Each row of a before or after table is a point. The points were changed in one or more steps. Then noise was added and the rows were shuffled. The steps act on columns, c1 being the first. Name the steps. A step turns or swaps two columns, mirrors them in a line or flattens them onto one, adds a multiple of one to another, or multiplies or shifts one. Angles are multiples of 10 degrees, from the lower column toward the higher: turns from -170 to 170, lines from 10 to 170 but not 90. Use the fewest steps. Two steps may share a column if one is a turn and the other turns, adds or multiplies; they go together, in the order done. Otherwise the lowest column goes first.

Before:
[[-0.4 -3.4]
 [-4.5 -1.4]
 [-7.6  4.6]
 [ 1.1 -3.9]
 [ 1.5 -1.3]
 [ 0.7  7.4]
 [-6.0  2.1]
 [ 0.7  3.3]
 [ 1.8  7.3]
 [ 1.8  0.0]
 [-3.6  1.3]
 [ 1.2 -3.2]]
After, 12 rows:
[[ 0.0 -3.5]
 [ 1.5  0.3]
 [ 1.1 -1.5]
 [-5.5  5.0]
 [ 1.9  2.1]
 [ 5.2  7.9]
 [-3.6  1.4]
 [ 4.9  7.7]
 [-0.4 -3.9]
 [-2.2 -4.3]
 [-5.1  1.9]
 [-5.1 -1.9]]
Steps: add 0.5 times c2 to c1

Before (12 x 6):
[[ 2.3 -2.8  0.7 -3.6  0.7 -5.0]
 [-4.9 -7.4  1.7  4.9 -3.2  1.7]
 [ 2.5 -3.2 -2.1 -2.5  0.3 -0.1]
 [ 3.0 -0.2  0.6  5.5  2.7 -3.0]
 [ 4.5  1.7 -1.6 -1.7 -1.3 -1.8]
 [ 1.3 -3.4  4.3  5.8  0.2  2.1]
 [-1.8 -2.3  0.6  3.6  2.2 -3.3]
 [ 0.9  1.8  6.3  0.8 -5.9  2.2]
 [ 2.5 -1.8 -2.0  4.8 -0.4 -4.2]
 [-1.5 -2.1 -4.2 -3.7  2.9 -3.3]
 [ 0.7  0.5  4.5  0.1 -6.5  4.2]
 [ 2.9 -0.8 -4.8 -3.0  0.0  1.1]]
After (12 x 6):
[[ -3.9  -0.5   1.5   2.5   0.7  -0.7]
 [ -3.6  -0.5  -2.1   1.6   1.9  -4.7]
 [ -2.8  -1.5   0.6   9.8  -0.8  -4.9]
 [  0.3  -1.1  -2.5   5.1 -16.0   5.4]
 [ -0.7   2.3   2.6   1.4   7.5  -4.1]
 [ -2.3  -2.2   5.1   2.1   0.4  -0.2]
 [ -4.0   7.8  -1.0   9.8  -8.2   2.3]
 [ -2.1  -2.0  -1.7  10.6   6.8  -2.6]
 [ -0.7  -4.5   1.1   3.7  -3.1  -2.6]
 [ -3.7   0.5  -3.1  10.7   0.6   3.7]
 [ -1.1   2.9  -1.5   8.4   6.1  -2.7]
 [  1.2  -1.8  -5.3   5.9 -14.8   4.5]]
Steps: turn c1 and c2 by -120 degrees; mirror c3 and c6 in the line at 80 degrees; shift c4 by 5.0; multiply c5 by 2.5

Before:
[[ 1.0 -5.8 -2.7  4.9  7.0 -2.6  7.8  2.4 -0.2  0.9  4.9]
 [ 4.7 -6.5  4.7  1.0  1.7  1.0 -0.2  1.5 -2.0  0.6  1.0]
 [-2.8 -1.5 -3.2 -3.5  2.8  1.7 -0.2  4.4  4.0  4.2  1.2]
 [ 9.0 -7.0 -2.9  4.3  2.2 -3.5  7.4 -2.9 -2.9  4.3 -6.2]
 [ 6.1  0.0  3.1  4.0  3.1 -1.4 -1.7  0.1 -3.9 -6.5 -0.6]
 [-3.0 -2.5 -4.1  4.0 -0.2 -4.0 -4.2 -2.9  4.3 -5.0  3.1]
 [ 2.5  1.1  2.8 -0.3 -5.0 -4.2  8.4  0.8  1.1 -2.8 -1.1]
 [-1.7 -0.3  1.5  2.9  3.4  0.4  1.7  0.6 -0.2  4.8  0.8]
 [-0.8 -1.7 -0.7 -0.9 -0.5 -9.0 -2.5  3.7 -5.4 -5.8 -5.9]
 [-0.8 -1.2 -7.1 -0.3 -6.1  2.2  0.3 -0.5  2.2  3.2  2.8]
 [-1.2 -3.1 -1.8  5.3  1.7 -4.8  3.8  3.6  2.6  0.7 -4.2]
 [ 3.4  0.7 -7.5 -2.0 -5.3 -8.5  3.5 -3.4  7.0 -1.7  4.2]
 [-3.9 -4.9 -1.4 -4.9  4.9 -1.0  2.8 -1.9 -1.7  1.7 -1.2]
 [-3.9  2.8 -0.5  0.9 -1.3  2.3 -2.7  2.9  5.1 -6.3 -5.6]]
After, 14 rows:
[[ 4.9 -6.4 -2.0  0.6 -2.0 -0.5  0.1  1.8  1.8 -1.1 -4.5]
 [-1.3 -1.5  6.0  2.6  1.7  9.1 -2.6  5.0  4.9  5.4 -0.5]
 [ 0.8 -2.8  4.6 -5.5 -0.9  5.3  3.7 -2.8  3.2  1.3  1.0]
 [-4.9 -4.7  1.9  2.2 -4.7  2.2  2.7  2.2 -1.6 -2.7  1.1]
 [ 6.7  0.2  0.2  0.9 -2.6  1.7 -1.6  4.0  0.9  7.1 -2.8]
 [ 2.6 -5.7 -4.4 -4.3 -6.5  3.5  7.6 -0.3  2.5  0.4  3.8]
 [ 2.2  1.3  0.6  2.1  5.7  3.5  8.4 -1.1  0.7  2.5 -2.4]
 [-3.8 -1.6 -0.4  0.6 -3.0 -0.9 -0.1 -4.8  3.9 -4.9  3.6]
 [-3.5  2.4  5.4  0.5  0.7 -2.5 -2.7 -5.4  1.7  6.9 -0.5]
 [-0.8 -1.0 -1.6 -1.4  5.7 -3.2  0.0 -2.5 -0.5 -3.0  7.4]
 [-0.4 -0.3 -1.2 -4.9 -3.5  0.2  2.2  0.2  0.4 -3.2 -1.8]
 [10.3 -6.8  6.6 -2.5 -1.3  4.2  7.1  3.2 -2.2 -3.6  2.1]
 [ 2.3  0.4 -3.0  3.7  6.6  7.3  3.1 -6.1 -4.4  0.3  8.0]
 [-1.6 -2.2 -2.3 -2.4  0.9  3.7 -4.4 -3.5 -3.5  6.3  4.8]]
Steps: turn c1 and c4 by -20 degrees; turn c4 and c10 by 160 degrees; mirror c3 and c11 in the line at 130 degrees; turn c5 and c6 by 170 degrees; turn c8 and c9 by 100 degrees

Before:
[[ 0.7  2.4 -0.6  0.7  0.6 -5.2  4.5  1.1 -1.6 -2.5 -3.5  1.8 -0.9  2.8
   3.5  5.1  4.4  3.4]
 [ 4.3 -3.7  4.1  2.5  0.8  0.4 -1.5 -1.8 -5.0  0.9  1.6  7.8 -2.5 -8.7
  -3.4  5.3  4.2 -0.8]
 [ 1.7  3.1  0.5 -1.5  1.1  0.1  6.9 -6.7  6.4 -4.0 -1.5 -4.2 -0.7  0.6
   3.6 -2.7 -1.8  2.3]
 [-3.2 -0.9  5.2 -1.3  0.7 -2.9  1.1 -4.0  2.2 -1.9 -3.8 -3.8 -2.0  4.0
   2.5  3.4  6.7 -1.5]
 [-2.2 -0.9 -4.5 -6.1 -0.2 -2.7  5.3 -3.4  1.7 -2.1 -2.4 -4.1 -5.6  1.1
   4.3  3.4 -0.7 -0.9]
 [ 6.6  0.2  4.8  2.0  1.2  3.1  0.3  2.1 -6.5  6.2 -6.2  6.6 -1.5 -4.7
  -6.8  4.8  5.1 -5.4]
 [ 6.0 -2.0  0.9  2.7  2.6  0.9 -1.8  5.9  0.7 -0.4  0.6  3.4 -0.3 -6.9
  -7.2 -0.1  5.4 -5.9]
 [-1.5  1.9  2.9 -9.0  6.7 -4.7  6.2 -3.0  5.1 -3.5 -0.2 -2.1 -3.5  4.2
   3.2  1.6 -1.9  3.0]
 [ 2.5 -3.2  5.1  1.0 -1.6 -2.0  3.0  2.5 -7.1  3.3  1.4  2.4  2.9 -3.7
  -3.9  1.4  2.0 -4.0]
 [-2.1  6.9 -3.6 -0.2  7.6  0.2  2.8 -4.0 -0.2  1.0  5.7 -3.4  1.2 -9.4
  -7.6  2.6 -1.9  1.1]
 [-4.4  4.1 -3.0 -7.4  2.7 -1.1  1.1 -4.7  3.4 -4.8 -2.5  0.0  3.2 -3.2
  -0.5 -2.4 -1.3  1.9]
 [-2.9  0.4 -1.4 -3.8  3.6 -0.2  5.2 -4.2  1.7 -8.5 -2.6 -4.7 -3.7  1.3
  -4.8 -3.2 -1.2  4.7]
 [-4.8  0.0  2.9  1.8  4.0 -4.7  4.5 -1.8  0.6 -3.3 -4.8  0.5 -2.7  1.5
   5.1  5.1 -4.3 -2.5]
 [-0.3  0.7 -4.5 -1.4  9.6  5.8  2.9 -3.7 -2.8 -2.2  4.4  0.0  4.6 -3.7
  -2.7  3.2 -0.9 -0.6]]
After:
[[ 1.8  1.1  0.1 -2.0  1.3  1.3  6.2 -6.5 10.8 -4.2 -1.5 -4.5 -0.8  3.0
   4.2 -2.8 -1.8  1.7]
 [ 6.2 -7.3  1.0  2.4  2.6  1.5 -1.3  6.1  4.8 -0.3  0.6  3.4 -0.6 -3.1
  -7.6  0.1  5.4 -6.0]
 [-3.6  4.3  5.5 -1.6  1.1 -3.4  1.2 -4.3  6.4 -2.1 -3.7 -3.7 -2.2 -1.2
   2.3  2.4  6.9 -1.9]
 [-1.9 -9.0 -4.3 -0.5  7.0  0.5  2.6 -3.4  4.7  1.6  4.8 -3.8  1.2  7.0
  -6.9  2.5 -1.7  0.0]
 [ 0.4  2.9 -1.1  0.7  0.7 -4.7  4.4  0.7  2.0 -2.8 -3.1  1.6 -1.4  2.5
   3.3  4.2  3.8  3.5]
 [-1.7  4.0  2.9 -8.7  6.7 -4.2  5.8 -2.7  9.2 -3.9 -0.2 -2.3 -4.1  2.1
   3.1  1.6 -1.5  3.1]
 [-3.0  1.7 -1.5 -3.6  3.1 -0.5  5.2 -4.0  4.8 -8.3 -2.3 -4.6 -4.2  1.0
  -5.0 -3.2 -1.6  5.2]
 [ 4.1 -8.6  4.4  2.5  1.1  0.4 -1.1 -1.3 -0.8  1.2  1.7  8.3 -2.3 -4.1
  -3.3  5.9  3.9 -0.6]
 [-2.3  0.5 -4.6 -5.8 -0.2 -2.6  5.6 -3.3  5.5 -2.2 -2.2 -4.0 -6.0 -0.7
   4.8  2.8 -0.2 -0.9]
 [-5.2  1.3  2.7  1.4  4.4 -5.4  4.6 -2.3  4.5 -3.5 -4.8  0.5 -2.9 -0.2
   4.7  5.0 -4.2 -3.4]
 [ 0.0 -3.3 -4.8 -1.2  9.3  6.3  3.3 -4.2  0.7 -2.0  4.0  0.2  4.3  0.3
  -2.5  3.0 -0.8 -0.7]
 [-4.4 -2.7 -3.2 -7.5  2.6 -1.2  1.1 -4.1  7.6 -4.4 -2.0  0.3  3.0  4.4
   0.3 -2.2 -0.8  1.8]
 [ 6.5 -4.6  4.6  2.1  2.1  3.7  0.5  1.9 -2.8  6.1 -6.8  7.2 -1.9  0.4
  -7.0  4.7  5.4 -6.2]
 [ 2.8 -3.8  5.4  0.9 -2.1 -2.8  3.3  2.3 -2.8  2.9  1.1  2.7  2.8 -3.3
  -3.8  1.6  2.5 -3.8]]
Steps: swap c2 and c14; shift c9 by 4.0

Before (8 x 32):
[[-0.6  4.8  0.3  1.6 -4.1 -1.0 -4.8  2.6 -6.7  0.0 -1.8  2.6  4.8 -1.5
   0.1  0.2  1.7 -1.9 -1.8  0.4 -0.7  1.9  4.9  4.7 -7.3  4.7  0.2 -7.2
   2.6  4.4  2.3  1.3]
 [ 2.3  2.7 -2.9  5.4 -3.3 -2.9  0.5  1.0 -4.2  7.9  4.9 -4.4  3.0  2.7
   1.5  4.7  1.8 -1.1 -1.2  9.0  4.2  5.3  5.3 -0.7 -2.8  2.8  6.3  1.4
  -0.9  4.2  0.9  4.6]
 [ 2.9  7.7  2.2  2.2  2.1  0.2 -2.7  5.1 -9.9 -4.2  3.2  0.7  5.0  4.1
  -3.9 -1.7 -1.0 -3.6  1.2 -0.1 -4.8 -0.2  2.5  2.0 -0.8  4.4 -3.2 -4.4
   2.2  0.3  3.4  2.0]
 [-4.5 -0.6  3.4 -7.4  2.3 -0.3  0.8 -0.4  3.1 -2.9 -1.6 -0.4 -5.2 -7.1
  -3.2 -4.0 -1.7  4.7  3.1 -2.5 -3.4  0.8  2.1  8.0  6.3 -6.5 -0.9  2.3
   2.0  0.5 -4.0 -3.2]
 [-6.2 -1.3  5.7 -3.1  7.1 -4.0  2.9 -6.8  0.4 -2.0  0.9 -5.0  0.1 -3.2
  -0.2  2.6 -7.6  4.8  1.1 -0.2 -5.5  3.8 -3.9  2.5  3.7 -7.5  6.4  5.1
  -1.6 -1.0 -4.7  2.6]
 [ 3.4  6.4 -1.5 -0.1 -1.9  0.7 -5.3  3.5 -7.7 -0.2  8.7  0.8  5.2  0.6
  -3.6 -3.0 -1.3 -3.0 -4.6  1.0 -3.2  5.0  1.0  2.3 -3.1  4.2 -0.2 -9.4
   1.5  2.5  2.5  0.8]
 [-2.5 -2.5  3.1 -2.7  5.5  0.3  3.6 -2.7  2.1  0.2 -2.9 -1.6 -6.5 -2.7
   2.6 -3.4 -7.9  0.3  1.1 -2.6 -4.9  0.2 -0.1  3.2  2.5 -2.5  0.7  1.4
  -2.4  0.8 -6.0 -5.4]
 [-3.5 -1.7 -7.6  5.2  3.0 -1.8  1.0 -3.7 -5.0  9.4 -1.3 -5.2 -0.1  0.6
  -0.6  2.3  2.1 -1.1 -3.8  2.1  5.1  5.1  3.2 -2.9 -1.6 -0.6  4.4  1.7
  -3.3 -0.1  0.3  4.5]]
After, 8 rows:
[[  2.4  -0.8   1.8   6.1   1.7  -3.0   0.7   1.4  -0.6   7.8   4.8  -4.0
    2.7   2.8   2.7   4.0   6.6  -0.8   0.1   8.8   4.2   5.8   5.9  -1.2
   -5.8   2.8  -2.8  -4.4  -0.6  -2.9   1.1   4.5]
 [  2.5   6.1   7.1   1.9   7.4   0.8  -2.6   5.4  -6.1  -4.8   3.5   1.1
    5.0   3.9   1.5  -1.6  -3.6  -3.8   3.7   0.1  -5.1  -0.1   2.5   1.8
   -7.5   4.9   1.3  -1.6   2.5   3.1   3.1   2.3]
 [ -5.9   4.1  -7.2  -3.5  12.2  -3.5   3.3  -6.8  -2.3  -2.4   0.7  -5.4
   -0.5  -3.5  -0.7   2.5   7.7   5.1   0.9  -0.2  -5.5   4.0  -4.0   2.0
    2.7  -7.7   7.1  -0.7  -1.6   0.3  -4.9   3.0]
 [ -0.7   2.1   7.5   1.6   0.9  -0.4  -4.1   2.1   1.8   0.5  -1.3   1.8
    5.0  -1.7   4.0   1.0  -0.9  -1.4   1.2   0.1  -0.8   2.4   4.5   4.5
  -10.2   4.8  -1.3   0.9   2.9  -1.3   1.9   1.5]
 [ -2.6   1.7  -2.8  -2.7  10.9   0.3   3.7  -1.5  -0.5   0.8  -2.9  -1.8
   -7.0  -3.2  -0.3  -3.1   2.4   0.4   0.0  -2.6  -4.7  -0.4  -0.2   3.4
    2.8  -2.5   7.4   2.0  -2.6  -2.3  -6.9  -5.2]
 [ -3.8   2.8  -2.7  -7.5   6.9   0.0   1.0  -0.5  -2.3  -3.8  -2.2  -0.6
   -5.8  -7.4   1.9  -3.6  -1.5   4.9   0.3  -2.3  -3.6   1.3   2.1   8.1
    6.5  -7.4   2.1   0.4   1.4   2.4  -4.5  -3.1]
 [  3.5   1.8  11.8   0.1   3.4   1.6  -5.4   3.6  -2.6  -0.3   8.6   0.9
    5.0   1.1   4.0  -3.3  -0.2  -2.9  -2.3   0.9  -3.0   4.5   1.0   2.0
   -8.2   4.2   1.3   0.7   1.5   2.7   2.7   1.0]
 [ -3.5  -7.4   0.3   4.8   7.8  -1.7   1.0  -3.8  -2.0   9.2  -1.1  -5.2
   -0.6   1.1  -0.3   1.9   4.2  -0.6  -2.8   3.4   4.9   5.1   3.8  -2.5
   -5.5  -1.2  -3.0  -2.8  -3.1   1.0   0.1   4.1]]
Steps: turn c2 and c3 by -60 degrees; turn c3 and c28 by 130 degrees; shift c5 by 5.0; turn c9 and c25 by 50 degrees; add -0.3 times c25 to c19; turn c15 and c30 by -110 degrees; turn c17 and c27 by -100 degrees
